Each row is a point. The ring and each string are closed loops that go straight from each point to the next, and from the last back to the first. Before rounding, they use only three directions, however many columns there are. How many times does the string pass through the ring? Passing back the other way cancels.

Ring (6 x 4):
array([[ -4, -25,  16, -53],
       [  3, -25, -23, -36],
       [ -8, -14, -32,  33],
       [-22,  -9,   1,  58],
       [  4,   4,  24,  36],
       [ 10,  -8,  30, -30]])
String (21 x 4):
array([[-22, -18, -39,  52],
       [ -5,  -5, -31,  61],
       [ 14,  -2,  -9,  16],
       [-17, -12,   3,  32],
       [-11, -12,   6,  19],
       [  3,  -8,   1,  10],
       [-35, -16,  36,  31],
       [  4,   7,  41,  30],
       [ 47,  25,  36,  11],
       [ 25,   3,   9,  -2],
       [-11, -17,  19, -10],
       [  7, -11,  12, -17],
       [-17, -27,  23, -35],
       [-29, -44,  29, -81],
       [  2, -32,   1, -78],
       [-38, -54,   0, -75],
       [-18, -28,  -3, -20],
       [ 21,  -8, -22,  -9],
       [ 28,  -4, -34,  -4],
       [-10, -20, -13,   4],
       [-34, -31, -28,  24]])
Times through: 2
String, 16 rows:
array([[-20, -33,  -4, -33],
       [ 18,  -9, -21, -11],
       [ 39,  -2, -50,  -4],
       [ 31,  -1, -60,  21],
       [ 16,  -3, -25,  22],
       [ -9, -13,  -8,  22],
       [-55, -27,   8,  54],
       [-45, -10,  19,  90],
       [ 16,  16,  12,  59],
       [ 27,   9,   5,  21],
       [  1,  -6,  17,   7],
       [ -7, -11,  39, -10],
       [ 14,  -7,  54, -53],
       [ 33,  -4,  17, -50],
       [-16, -38,  26, -82],
       [-43, -58,  15, -90]])
Times through: 1

Ring:
array([[  4, -31,  27,  22, -16, -12, -33,  -6,  13,   2,  12],
       [ 17, -21,  65, -10,   8, -54, -34,   2,   4,  -6,   4],
       [ 21,  -4,  70, -32,  23, -64, -25,   2,  -8,  -7,  -1],
       [ 19,  16,  49, -45,  30, -46, -11,  -4, -20,  -3,  -4],
       [ 12,  40, -11, -32,  20,   6,  13, -15, -31,   8,  -1],
       [ 10,  45, -50,  -6,   5,  37,  24, -19, -30,  15,   7],
       [  7,  37, -76,  28, -16,  60,  25, -21, -22,  20,  16],
       [  0,   7, -67,  52, -33,  63,   6, -20,  -3,  19,  21],
       [ -3, -21, -25,  45, -32,  34, -19, -15,  11,  11,  18]])
String, 23 rows:
array([[  14,   53, -103,   40,  -21,   74,   42,  -21,  -28,   24,   20],
       [  -2,   36, -105,   42,  -28,   92,   29,  -28,  -19,   25,   19],
       [ -11,    9,  -57,   23,  -20,   65,    2,  -27,   -8,   18,   11],
       [   9,    9,  -20,   16,   -9,   17,   -1,  -12,   -9,   10,   12],
       [  11,    7,  -25,   28,  -15,   19,   -1,  -11,   -6,   10,   15],
       [  -2,   -3,  -14,   12,  -11,   24,  -12,  -17,   -3,   10,    9],
       [ -17,  -35,  -14,   35,  -31,   41,  -32,  -22,   17,   11,   13],
       [  -9,  -49,   13,   41,  -32,   13,  -43,  -13,   25,    6,   15],
       [  19,  -25,   27,   35,  -17,  -27,  -26,    2,   12,    1,   17],
       [  16,   -3,   11,   15,   -6,  -13,  -12,   -4,   -2,    4,   12],
       [   1,   -8,    5,    4,   -6,    7,  -18,  -14,   -1,    6,    7],
       [ -10,  -44,   30,   17,  -18,    0,  -45,  -13,   19,    3,    8],
       [  -6,  -55,   28,   40,  -31,   -1,  -49,   -9,   28,    3,   15],
       [  12,  -29,    2,   53,  -31,   -1,  -24,   -3,   16,    6,   21],
       [  11,    0,  -11,   24,  -14,    9,   -8,   -9,   -2,    8,   14],
       [  -2,   -4,  -25,   23,  -18,   33,  -10,  -18,   -1,   11,   12],
       [   7,    7,  -27,   23,  -14,   25,   -2,  -14,   -6,   11,   13],
       [  22,   25,  -54,   46,  -22,   30,   18,   -8,  -13,   14,   22],
       [  13,   39,  -98,   55,  -30,   71,   33,  -19,  -19,   23,   24],
       [   0,   43, -109,   40,  -25,   92,   34,  -28,  -23,   26,   18],
       [  -8,   26,  -69,   13,  -13,   71,   14,  -29,  -18,   20,   10],
       [   9,   13,  -16,    7,   -4,   14,    0,  -13,  -12,    9,    9],
       [  26,   35,  -40,   23,   -7,   15,   21,   -7,  -21,   12,   16]])
Times through: 0
String (29 x 11):
array([[  18,  -10,    7,   30,  -15,  -11,  -15,   -2,    3,    4,   16],
       [  10,  -40,   27,   42,  -26,  -17,  -36,   -2,   20,    2,   17],
       [  -7,  -53,   31,   33,  -27,   -3,  -49,  -10,   26,    2,   13],
       [ -13,  -42,   19,   20,  -21,   12,  -42,  -16,   19,    5,    9],
       [  -2,  -19,    5,   15,  -14,   10,  -24,  -14,    6,    6,    9],
       [  13,   -1,    0,   19,  -10,   -2,  -10,   -7,   -3,    6,   12],
       [  13,   -5,   -5,   29,  -16,    2,  -11,   -7,    1,    7,   15],
       [  14,  -12,  -23,   57,  -32,   16,  -10,   -6,    8,   10,   23],
       [ -11,  -23,  -58,   68,  -48,   67,  -14,  -22,   15,   18,   23],
       [ -25,  -16,  -75,   55,  -45,   94,  -11,  -33,   10,   22,   18],
       [  -8,    2,  -44,   25,  -21,   53,   -4,  -23,   -4,   15,   12],
       [  13,   15,  -27,   21,  -11,   18,    5,  -11,  -11,   11,   14],
       [  23,   29,  -45,   33,  -14,   22,   19,   -8,  -17,   13,   18],
       [  16,   55, -113,   49,  -25,   80,   45,  -20,  -28,   25,   23],
       [   4,   54, -110,   31,  -18,   88,   41,  -27,  -30,   25,   17],
       [  -7,   34,  -73,    9,  -10,   72,   19,  -29,  -23,   20,    9],
       [   3,   22,  -36,    5,   -5,   34,    7,  -19,  -16,   13,    8],
       [  17,   22,  -20,   10,   -3,    9,    8,   -9,  -16,    9,   11],
       [  24,   44,  -53,   20,   -5,   26,   28,  -10,  -26,   14,   15],
       [  11,   58, -103,   28,  -14,   76,   43,  -24,  -32,   24,   17],
       [  -4,   47, -115,   32,  -23,  101,   36,  -32,  -26,   27,   16],
       [  -7,   17,  -58,   18,  -16,   61,    7,  -26,  -12,   18,   11],
       [   6,   11,  -22,   12,   -8,   21,   -1,  -14,  -10,   10,   10],
       [  24,   21,  -32,   33,  -14,   11,   12,   -5,  -12,   10,   18],
       [  15,   12,  -71,   69,  -38,   51,   13,  -12,   -3,   18,   27],
       [ -12,  -18,  -74,   75,  -52,   81,   -8,  -24,   13,   21,   25],
       [ -30,  -44,  -55,   67,  -55,   85,  -31,  -31,   26,   19,   20],
       [ -12,  -20,  -14,   21,  -21,   35,  -23,  -21,    7,   11,   10],
       [   8,   -1,   -4,   13,   -8,    7,  -10,  -11,   -4,    7,   10]])
Times through: 5

Ring:
array([[ -3, -14, -52,  11, -36,  -6,  12,  47, -51,  26, -48, -10,  20,
        -10],
       [-11, -23, -40,  -7, -16,  -2,   1,  23, -34,  15, -23,  -4,   5,
        -13],
       [-19, -24, -18, -23,  19,   5,  -6, -17,   3,  -2,  12,  -4, -25,
        -18],
       [-26, -19,  -7, -23,  45,  13,   6, -46,  37,  -5,  21, -16, -53,
        -18],
       [-11,   6,   7,  -4,  49,   7,  11, -48,  52, -19,  29, -18, -63,
        -21],
       [ 18,  28,  18,  11,  29, -10,  -8, -21,  31, -41,  41,  -1, -47,
        -28],
       [ 51,  47,  17,  28, -11, -32, -32,  29, -15, -57,  40,  22,  -9,
        -33],
       [ 49,  39,  -7,  35, -37, -33, -22,  58, -45, -35,   6,  18,  16,
        -27],
       [ 20,  10, -43,  30, -47, -18,   7,  64, -58,  10, -43,  -3,  27,
        -15]])
String:
array([[-20,  -1,  -7,   0,  43,  12,  27, -42,  47,   0,   5, -29, -59,
        -16],
       [ 14,  15,   5,   3,  14, -11, -15,  -5,   8, -31,  30,   5, -28,
        -26],
       [ 27,  35,  31,   7,  33, -15, -25, -24,  33, -59,  63,  11, -48,
        -33],
       [ 50,  59,  50,  19,  31, -27, -38, -18,  35, -84,  84,  22, -50,
        -39],
       [ 59,  55,  39,  20,   5, -35, -50,  11,   1, -82,  74,  33, -23,
        -39],
       [ 28,  22,   4,  11,  -3, -20, -24,  16, -12, -37,  29,  14, -12,
        -27],
       [ 18,  22, -12,  24,  -6, -12,   5,  18,  -7, -14,  -3,  -6, -15,
        -21],
       [ 68,  59,  10,  44, -38, -43, -35,  61, -42, -58,  26,  28,  14,
        -33],
       [ 29,  27, -18,  32, -26, -20,  -1,  43, -31, -14, -12,   1,   4,
        -21],
       [ 18,  14, -15,  16, -13, -15,  -6,  26, -21, -15,   0,   2,  -4,
        -21],
       [ 41,  26, -12,  24, -38, -30, -27,  57, -51, -30,   5,  20,  20,
        -26],
       [ 22,  13, -15,  14, -19, -18, -14,  33, -31, -18,   3,   9,   3,
        -22],
       [ -3,  -3, -43,  20, -21,  -3,  24,  32, -28,  23, -44, -19,   2,
        -11],
       [ -7,  -9, -52,  19, -28,  -2,  27,  38, -36,  31, -55, -21,   9,
         -9],
       [-18, -19, -61,  15, -25,   5,  37,  34, -34,  45, -67, -28,   7,
         -5],
       [-19, -29, -67,   6, -35,   2,  26,  45, -52,  46, -67, -20,  21,
         -5],
       [-16, -38, -61, -10, -37,  -2,   1,  46, -64,  33, -45,  -3,  29,
         -9],
       [-31, -38, -55, -11,  -9,  10,  22,  12, -25,  39, -45, -21,  -2,
         -7],
       [-12, -15, -29,  -5,   3,   2,   7,   3,  -9,   9, -12, -11, -15,
        -15],
       [  8,   1,  -9,  -4,   2, -10, -16,   6, -11, -20,  18,   7, -14,
        -23],
       [ -8, -18,  -5, -27,  21,  -2, -25, -18,   3, -21,  35,   9, -26,
        -23],
       [  1,  -3,  -7,  -8,  14,  -5, -12,  -7,   2, -18,  21,   2, -24,
        -22],
       [ -5,  -3, -17,   1,  10,   0,   7,  -4,   4,  -3,  -1, -11, -25,
        -18],
       [ -1,  -1,  10, -18,  35,  -2, -21, -32,  25, -33,  48,   6, -43,
        -26],
       [-37, -16,   7, -26,  76,  23,  19, -82,  77,  -8,  34, -28, -85,
        -19],
       [-40, -12,   0, -14,  75,  26,  37, -81,  82,   3,  17, -40, -88,
        -15]])
Times through: 1
